Every row gives one point. Before rounding, the points of a table are all equally far from one centre. They may lie mostly on one side of it. Where is the centre, to within rounding?

Points, 5 rows:
[[ 18  56]
 [ -1 -11]
 [ 24  51]
 [-19  55]
 [-30  42]]
Centre: [ 0 24]

Points:
[[ 41 -20  53  26 -10  49  11  -4]
 [ 51  12  42   9  15  19  49 -13]
 [ 54  -1  26 -48   9  77  34 -29]
 [ 60  -5  30  26   0  26  25 -20]
 [ 48  33 -14 -15  13   7  54 -11]
 [ 29  -4  70 -19 -12  78  18   4]
 [ 41   4  20  33  18  54  48 -15]
 [ 54  15  31 -16  -9  88  56  -3]
 [ 50  -7  55 -30  12  25  11 -23]
 [ 46   9   4 -45 -22  -2  15 -55]
 [ 15 -18  29 -63  30  16  15 -17]]
Centre: [  4  -1   8 -19 -24  39  32 -10]

Points, 21 rows:
[[-10 -46  -6  51 -17  20 -32 -35 -24 -45  26 -21   0  26]
 [ 47  10  27  44   8 -65 -73 -10   7  -7  27 -40  -8  38]
 [  4 -30 -19  52 -55 -23 -28  27 -23  19  -7 -22  -1 -37]
 [  9 -28  13  63  18 -51 -46  27   6 -47  26 -17   5  16]
 [ 19 -46 -22  93 -26 -35 -34   8  14  -9 -32 -49  -4  16]
 [ 12 -19 -16  54   1 -52 -35   3  11 -34  27 -77 -15 -20]
 [-19 -53  11  67 -24 -16 -35  -3  61 -22   7 -22 -31  11]
 [ 60 -59  -9  58  15 -39 -59 -18  42   8   6   7 -24 -25]
 [ 34 -69  11  81  -3 -39 -45  29  11 -10 -28 -36 -11   6]
 [  1 -40 -21  52  -3 -30   7   6  14  -2 -44 -48   1 -59]
 [  7  -6   1  56 -57 -24 -10 -21  65 -32  20 -48 -24  35]
 [ 12 -19  -3  80  44 -30 -32  32   6 -12  13 -37 -13  30]
 [ 43 -23 -15  46   6 -77 -44  27  19 -44   2  -9  -7 -17]
 [ 33 -81  17  70  -6 -13 -27  22  33 -19  -8 -37 -46   2]
 [ 36  -7  48  22 -20 -33 -37   9   1   9  45 -76   2  43]
 [ -4 -42  52  41  10 -33 -58  22  -7 -24  17 -52  -3  12]
 [ 17 -27  36  70 -18 -38  -8  52  17   3 -46 -12  -9 -29]
 [ 56   5  20  11  20 -22 -34  56 -19 -24  13 -31 -24  49]
 [ -4 -36  -5  87   1 -48 -45   4  17  -4 -17  -9 -39 -14]
 [ 13 -11 -14  62  -1 -37 -68 -39  -2  -8 -47 -46 -45  14]
 [ 25 -25   2  63 -14 -70 -51 -39  49  -1  10 -32  12 -28]]
Centre: [ 35  -9  11  22  -6  -7 -15 -12  16  -5 -10 -21  -6   3]

Points, 28 rows:
[[  7 -58  31   0 -14   5  49 -10  56  27  26 -23  17  62 -28  22  17  23
  -52 -20  28 -55 -22 -10]
 [-37 -23 -18  37 -63  19   5   0  16  47  11 -20  -8  45 -22  46 -26  35
   -8 -31 -28  -6 -35 -16]
 [-24 -26 -44  14   8  26  41  -3  27  11 -23 -31 -16  36   0  34 -14  26
  -42 -19  -4 -25  20  27]
 [-19  12  -4  10 -21  38  51  -7   2  -9  19 -31   8  69 -83  21  31  13
  -33  -3 -38 -38 -15  20]
 [  9 -39  10  43  10  42  20   4   2  27  18  37 -20  57 -28  47  11  37
  -31  12 -21  -6 -18  14]
 [  9 -16 -43 -18 -29  41  12  35  31  17 -15 -36  23  31 -34  18   4  27
  -34 -31  -2 -31  11  38]
 [ -5 -44  12 -25   6  31  42  -9   8  12   6   9  31  48 -61  34  -9   0
  -36 -15  36 -30  23  18]
 [ 26  -6  -2  18 -40  13  42 -43  -2  37 -33 -19  10  29 -44   2  28 -13
  -43 -67  -8   0  10  -4]
 [-19  28  21  -7 -58   8  20 -23   7   3 -37  12  -2  95 -42  14  41  27
   19   4  31 -38  -1 -34]
 [ 16   0 -18  43 -64  61  51 -21  28  10 -33  -9  13  31 -35  14  14  12
  -70   5 -17 -33  -5 -20]
 [-18 -11   7 -18   7  35  23 -22  10  22  35 -30 -30  56 -38  41  25  -4
  -48   6   4 -13  11  37]
 [-34   6  22  17 -19  40  26  -6   1  38  -7  17   5  62 -34  43  35  -2
  -30  -1  13 -76  41 -11]
 [-26   5  27  22 -25  39 -31  -1  19  20  15 -32 -31  17 -52 -14  12  29
    2 -21  26 -30  28  36]
 [-10 -40  -9  -7   3  14  37  16  -9  13  11   1  33  20 -83  22 -14  15
  -15  -3  27 -30  32 -10]
 [-37   1 -11  54  -8  32  -3 -10  -1   6  24 -30  -6  15 -50  40  25   3
  -70   8  -2 -39  18 -19]
 [ 10 -37  -7 -14 -17  14  78 -18 -47  29   6  -4  -5  30 -30  13  25   9
  -56 -22  16 -48   7   7]
 [ 34 -52   0  24 -11  28  45  12   2  23  -9  21  66  66 -45  34  12  15
  -54   5  12 -33   2  21]
 [-27 -29  15  20 -57  25  38  37  18  25  20  13   8  71 -34  35   5  65
  -43 -38  10  -3  -3 -25]
 [-17  -6  18  33 -36 -25  31   3  23 -11 -23 -22  -3  35 -52  50  48 -11
  -41 -21  -8  -5  17 -39]
 [-16 -26  26 -25 -39 -12  85 -13 -11  16  -5 -31  36  29 -62   7  23  -6
  -28   9  27 -42  22   8]
 [ -9 -28   9   6 -33  28  12  32  19 -19 -35 -36  -1  36 -67  27  20  36
  -21  34  -9 -57 -11  34]
 [-17 -11  22 -14   4   0  46  38   3  18 -13 -35  18  22 -42  -4  32  -7
   -2 -25  -4   3  51  27]
 [-11 -51  33  33 -36  -7  59  18   3  14  16  -7  46  44 -22  49  24  28
  -16 -35 -16 -21 -17  45]
 [-35 -16  18  11   6  -9  52 -33  12  39  46  27  18  40 -38 -25  13  -4
    1 -29  27 -33   8  17]
 [  7 -24 -29   3 -53   7  28 -30  15  52  14  -8   1  52 -57  27  10   1
  -23  14  12 -76 -26  20]
 [ 34 -32   3  10   5  11  61  -3   0  29   6 -40  34   6 -63   9 -30  18
  -52 -18  16 -37  13 -26]
 [  3 -12  13  -3  12  31  28 -11   4  -4 -11 -29   8  56 -66  52  20  45
  -40 -17  31 -66 -17  28]
 [-31 -24  30   7 -43  30  23  16  12  45   9  20  -5  36 -50  21   6   1
  -47 -64   6 -34  15   7]]
Centre: [ -1   5  19  23 -24   6  18   3  -5  15  -4 -18  16  45 -11  -3   2  16
 -24   4  14 -18 -15  -1]

Points:
[[ 43 -48  25 -49   6  22 -15  -1 -18  23  29  33  30 -32  46   8  10 -46
   21 -44   1 -65  -8 -17]
 [ 25   2  -7 -26 -28  21 -38   8 -78  -7   2   3  34   3  71   7 -20 -35
  -14 -49  11 -67   7 -12]
 [ 17   5  15 -43  -9  -8  27   2 -68  -7  21  13  20 -39  22   1   4 -57
   14 -61 -12 -17   9 -31]
 [ 35  12  -8 -33  33  31   4  38 -70 -16  -7  51  -3  24   5 -15   3 -12
  -14 -54  -8 -27  25 -34]
 [  6 -11   1 -39 -11 -17 -37  29 -59   4  43  43  26  10  64  -5  -3  -4
   -8 -54   9 -71 -28 -28]
 [ 36  -8  -2 -19  23  -1  -1  45 -67 -10   8  44  24  -3  19  -6  -3 -35
  -18 -29  -3 -79 -20   1]
 [ 28 -68 -16 -26 -41 -25 -45  17 -49  12   7 -16  19  -2  62 -14  10 -47
  -28 -38 -13 -35 -17 -11]
 [ 35 -27  -4 -57 -39   3 -20   3 -63  -4   9  25  27   6  76 -43  -3 -23
  -20 -36  15 -54   4 -14]
 [ 39   1 -18 -51 -20   7 -44  13 -22  13  50  24  27 -18   5 -20  -4 -38
  -13 -62 -18 -69 -34 -35]
 [  7 -28  -6 -21   1  -2 -29  22 -45  38  22  47  14  -8  72  21  13   5
    0 -67   5 -68 -11  -8]
 [ 30   1 -30 -66   9   2 -39  -2 -40  -8   7  19  39  -5  49 -37   9 -25
   16 -54 -22 -59 -17 -17]
 [ 10 -22  -6 -45 -12  -1 -21 -12 -37  32  39  19  46 -33  28  28  15 -40
   -4 -91  18 -14 -11  -2]
 [ 36 -18 -15 -21  19   0 -24 -24 -53   5 -36  49  31  -9  57  10  -1 -26
   -7 -53  18 -66 -11 -12]
 [ 53 -17  20 -21 -13  -3 -24  23 -52   7  52  52  30 -38  53  -5  21  -9
  -13 -51 -17 -48  -4 -13]
 [ 32   2  -7 -69   3  54 -13  18 -70   3  24  15  65  -2  60 -15  30   1
   15 -44   2 -31  -8  -8]
 [ 22  19 -20 -46 -33   3  -5  24 -72  -4  45  28  22  12  35 -17  11 -51
    7 -61  -8 -60  -3 -25]
 [ 42   9 -18 -67  -4  16 -41   6 -49  38   7  46  33   0  35  -8  -5  -7
   18 -76 -13 -50 -11 -49]
 [  1  -8  -7 -58 -50  18 -36  20 -91 -35  -4  48  27  11  52 -35  46  -1
  -23 -12  23 -13 -20 -38]
 [ 35 -13 -15 -36  10 -11 -45   9 -43  48  19  19   6  24  58  42  13 -33
  -35 -44  -7 -44 -20  26]
 [ 34 -12 -17 -24  22   8  -1  16 -35 -15  17  53  48 -12  50 -18  15 -26
   39 -62 -33 -18 -39 -59]
 [ 53  13 -28 -57  -7  34 -18 -20 -76  -6  46  39  27  -3  42  29  -8 -27
  -12 -51 -18 -35  -9   5]
 [ 22  20  -9 -64  -8  -5 -10  -2 -77 -15  17  39  28   2  47  14  27 -48
   18 -45 -11 -62 -17  -2]
 [ 52 -13 -30 -27 -14  11 -27  25 -84 -14  17  26  18  -6  20  -3  -8 -54
    8 -27   2 -78  -7  -6]
 [ 27 -14 -14 -34   8  23  -3  17 -59  12  21  32  -3 -23  39 -51  19 -43
  -18 -68  -2 -38   1 -45]
 [ 66 -29  -5 -64  15  -7 -24  17 -62   5  22  32  44  -8  37 -19   6 -33
   20 -44 -18 -45  -5 -23]
 [ 37   5 -43 -54 -46 -23 -24  37 -48  47  -4  21  18   8  66 -20  28   0
    8 -48   4 -28 -51 -44]
 [ 14 -40  -7 -29 -25  -7 -38  15 -47  14   8  74   5  14  82   5   0 -47
   21 -50 -17 -45 -41 -32]
 [ 32  23  14 -56   9  19 -30   2 -68  19  14  43  38 -30  48   5   6 -45
    3 -33   3 -63 -30   1]
 [ 25  13   8 -24  10  16  -6   7 -95 -11  -8  38  40  14  56  -1  -3 -13
    3 -68  13 -41 -10   1]
 [ 40 -46  -3 -25 -33  39 -30   2 -76   5  22  17  10 -36  51 -22  54  -3
   27 -28  -9 -62 -24 -39]
 [ 42 -28 -11 -29 -26  26 -29   7 -70 -22  21  37  48 -35  46 -14  -3  -3
  -27 -38 -11 -71 -16 -20]]
Centre: [ 21  -9  -4 -19 -23  21 -20   5 -28   5   3  19  10  10  19  12  15 -11
   0 -13   2  -4 -26 -26]

Points, 30 rows:
[[ 15 -44   4  12  -3 -37  22 -57  34 -64   4  -9   9   5 -55  -4  43  -9
   37   8  52 -52 -39  -9]
 [ 56  -9 -17 -11  20  -7  48 -60  12 -87  -6   7  17   3   6   9   0 -29
   18  31  41 -41  18  -4]
 [ 33 -30 -14  -7   8 -43  77 -35  34 -85  -4   3  33   6  10 -15  42 -63
   -2  46  37 -25 -35 -17]
 [ 52 -33  -9   1  -7 -51  45 -37  21 -51  -1   2  16  24  11 -18  64 -29
   -6  -4  44 -61  13  -3]
 [ 29 -92 -29 -18   2 -28  29 -31  23 -66 -49 -13  18 -25 -14 -12  19 -33
   37 -16  49 -50 -39 -11]
 [ 67 -40  -5 -36 -30 -36  29 -63   1 -39 -21  -3   5  27  -6 -14  -3 -42
  -22  15  28 -42 -22  12]
 [ 60 -20 -29  15 -21 -26  66 -41  23 -57  10  -4   4  -2 -38 -23  52 -28
   -6  25  26 -35  -5  12]
 [ 48 -38  11  16 -31 -18  45 -68  14 -86  -9  -6  -2  27  10 -24  48 -14
  -25  22  46 -11  -1  -3]
 [ 59 -66   7  -7  35  -2  31 -57  18 -46   1 -29   8   8   8 -10  30 -41
  -10   6  57 -24 -31 -22]
 [ 39 -44   2 -26   2   6  61 -64  35 -75 -14  -8  40   3 -17   0  32 -60
   31   9  29 -26 -33 -13]
 [ 62 -40 -77   9  11 -39  39 -42 -11 -76 -18  19  16  23 -22 -37  42 -24
   28  29  45  -8 -13 -16]
 [ 30 -82 -14   0 -14  -5  65 -41  40 -85  -7   2  12  26  16 -16  36   3
   30  14   4 -18 -12  13]
 [ 59 -62  -8  16   1  -7  29 -54  27 -28   1 -26   0  32  14  -6  10 -42
    2  16  27 -11 -23  19]
 [ 50 -63  -9   0 -29 -28  16 -46  28 -75  -4 -25  27  15 -18 -27  33 -18
   29  26  28 -50 -20 -27]
 [ 45 -58 -15  -5 -31 -43  18 -50  10 -63 -16 -20  -8  -5  -5  11  26 -54
    3  13  45 -29  15   7]
 [ 37 -52 -34  -7 -37 -33  32 -83  13 -52 -36  15   0  10  11 -20  67 -83
    6  30  30 -19   2  -4]
 [ 75 -26 -13  -3  20  -2  40 -66  15 -20 -25 -26  25   0  -7 -10  11 -19
   -2  42  61 -47 -10  11]
 [ 54 -35 -18 -18 -19  19  41 -48  45 -79 -13  16  30  48 -25 -18  22 -22
   41  34  36 -34  -3  -8]
 [ 65 -53   1 -17  26  -5  44 -50  39 -73 -38  -4   9  16 -39 -64  36 -55
   13   2  38 -24 -31  13]
 [ 32 -30  -7 -18   8 -10  41 -65  32 -74 -31 -10  31  16 -16 -39   7 -56
   27  25  67 -55   0 -27]
 [ 59 -37  16   5  14 -33  23 -45   1 -76  13  -9  27   2   7 -26  34 -28
    6  30  45 -27   3 -47]
 [ 48 -37 -44  11 -32 -29  56 -47   5 -58  -6 -23  17  15   3 -26  37 -42
  -12  32  51  -7   2   5]
 [ 50 -65 -29  -6 -15 -16 -26 -70  10 -85 -52 -20  21  23  -6 -27  25  -5
   26  43  32 -33  -5 -25]
 [ 42 -48  15  10  -2  -7  -2 -71  16 -62 -13 -26   9  11 -11 -46  28 -18
   40  25  34 -58   8 -20]
 [ 52 -47 -22 -21  14   2  27 -58  -5 -82 -13 -38  18  32  28 -13  37 -40
    5  29  21 -18 -34  15]
 [ 51 -35 -21 -29 -32 -15  39 -22   1 -18   7   2  12   6  -8  -2  14 -55
    5  18  57 -48 -44   9]
 [ 41 -56  -8 -10 -16 -17  34 -82   0 -53 -14 -20 -21   0   1 -66  45 -41
   33  31  60  -8 -13   5]
 [ 45 -39 -48   7 -11 -37  27 -52  12 -53   3 -26  31  -6  29 -11  13 -26
   10  38  56  -2 -37 -21]
 [ 64 -39 -41  -4  -5   5  30 -35   4 -83 -21 -10  35  39  13 -19  71  -3
   -7  25  59 -21  -3 -17]
 [ 51 -67   0   5 -18 -13  44 -49   2 -73 -28 -16  23  10 -14 -37  61 -21
    2  13  55 -55 -16 -10]]
Centre: [  3 -18 -15 -21  13 -10  17 -24  21 -33 -52  19  -8  -1  -4 -23  39 -10
   4  27  17  -7 -19 -17]

Points (30 x 24):
[[-33 -36   5   8  -9  26 -12 -13  27   0  -9  20   2  20  33  40   9  45
    8  67 -47  14  20  24]
 [-49   3 -10  10  -5  27   6 -19   3 -31  19  57  46  22  -4  26  31  42
   25  83 -20  17  10 -18]
 [-21 -30  -6   2  -4 -11  -8  12   4  14 -17   5   0  33 -13   5   3  71
   32  86  11  18 -10  25]
 [-43  27 -22   2  35  26  13  34  -7 -16 -22  19  29   4  20   7  -6  65
    2  63 -39  30  58  20]
 [-20  22  17   6  -9 -20  -7  26  33 -30  -2  47  32  20 -36   1 -24  32
   31  52 -11  -2  15   9]
 [-37 -12 -48   0  -9 -23 -18   4  34   9  -2  24   6  30  13  11  -4  59
   18  34 -19   0  50   2]
 [-24  -5 -15 -44  22 -10   8  28  14  30 -21   0  -1  11  14   6  -5  62
  -20  69  16  37  27  -6]
 [-44   4   0  42   8  14 -10   6  13   1  -6  48  33  33  15  -2   2  26
   26  86  -9  27  67  40]
 [-32 -32  -4  23   4  -5   0  22  16 -14  11  47  10   4 -22 -28  -6  50
   40  71 -14   2  25 -14]
 [-25  -3 -41  33 -12  18 -13  37 -15 -31 -19  37  -3  45  13  -3  -5  44
   43  63  -7  20  18  44]
 [ -8 -12 -37  11  -2  17 -18 -18 -12  31 -24   6  10  15   8  11 -12  69
  -14  79 -17  15  31  -9]
 [-56   0  -5   7  -6   3 -30  25   1 -21 -30  17  -4  43  14  -4 -10  69
   36  63 -14   7   1   2]
 [-19 -27 -38 -17   2  36  -1  27  19 -32 -12  49   7  12  42  10  12  68
   -2  78  16  15  36  11]
 [-22 -23 -27   1 -11  -7 -24   1   0   4 -15  45   1  19  -5  18  43  58
   -4  60  -7  -9   9  40]
 [ -8  12   9  -7   7 -19 -29 -28   3  -8  -5  39  31  29  17   1  26  70
    9  64  -6  18  40  45]
 [-32   3  -2  52  -1 -23 -18   5   1  11  -1  34  31  36  19   6 -25  46
   30  73 -35  21  28  25]
 [-18  10   7  10   7 -14  24  35  21   9 -28  40  21  25  -1 -19   7  66
  -15  84   0  -1  41  26]
 [-40   7 -39  19  10  -8 -29  10  23  -3 -22  24 -10  33 -14   4  32  60
   16  49  -1  44  24  17]
 [-79   0   1  29  40   1  26  36  34 -14  -5   9  45  34  31  -1 -28  45
   33  42   9  23  26  -1]
 [-35  -6 -26   9   3  -3 -12  -9  -1 -16 -15  16   7  45 -17 -14  28  83
  -22  58   6  23  25   8]
 [-35   1 -30   7 -10  20   8  13  37  -3  -4  44 -31  18  20 -12  26  58
   25  49 -34  33  25  26]
 [  9  29  -2  17  16  17   6   3  -4 -28 -18 -17  37  20 -17   0 -12  67
    8  75  12 -21  31  40]
 [-33 -15  -9  10  21 -22   2  20  16  26 -56   5  -2  12  -4  -4  10  71
   10  45 -11   9  23   3]
 [-17 -12 -10   3  -9 -17  15  -6   4 -17  18  37  16  44   5 -16   1  54
   24  79  -4  43  53  38]
 [-33  13 -18  -7  -6 -33  -7  -4 -10  29   0  25  29  17 -22 -18 -11  59
   -6  78   2  30  40  33]
 [-28  42  31  18 -13   2  26 -10 -27 -15  -7  33  12  15  -6  30  17  46
   41  73 -25   5  29  21]
 [-43   9 -29  40  -4 -11 -14  45  20 -27 -17  35   8   7 -11  10  -5  20
   24  79 -19  18 -12  34]
 [-35  23   1  -8 -23  18  -5   6 -19  22  25  50  29  37  -2 -15  19  55
   32  95 -19  18  16   2]
 [-53  11  -6  -1 -17  36 -27  15  -1 -12 -23  31 -11  26  10 -16  22  57
   -7  94   3  10  25  29]
 [-30   0 -38 -23 -14  33 -21  29  10 -24 -19  -8  40  33 -24 -17  40  42
  -30  29  -6  -8  42   1]]
Centre: [-20   7  -3  13 -16  17   8  15  -1  -2   1   6  36  -3  25  -3  11  24
   8  31  14  23  10   8]
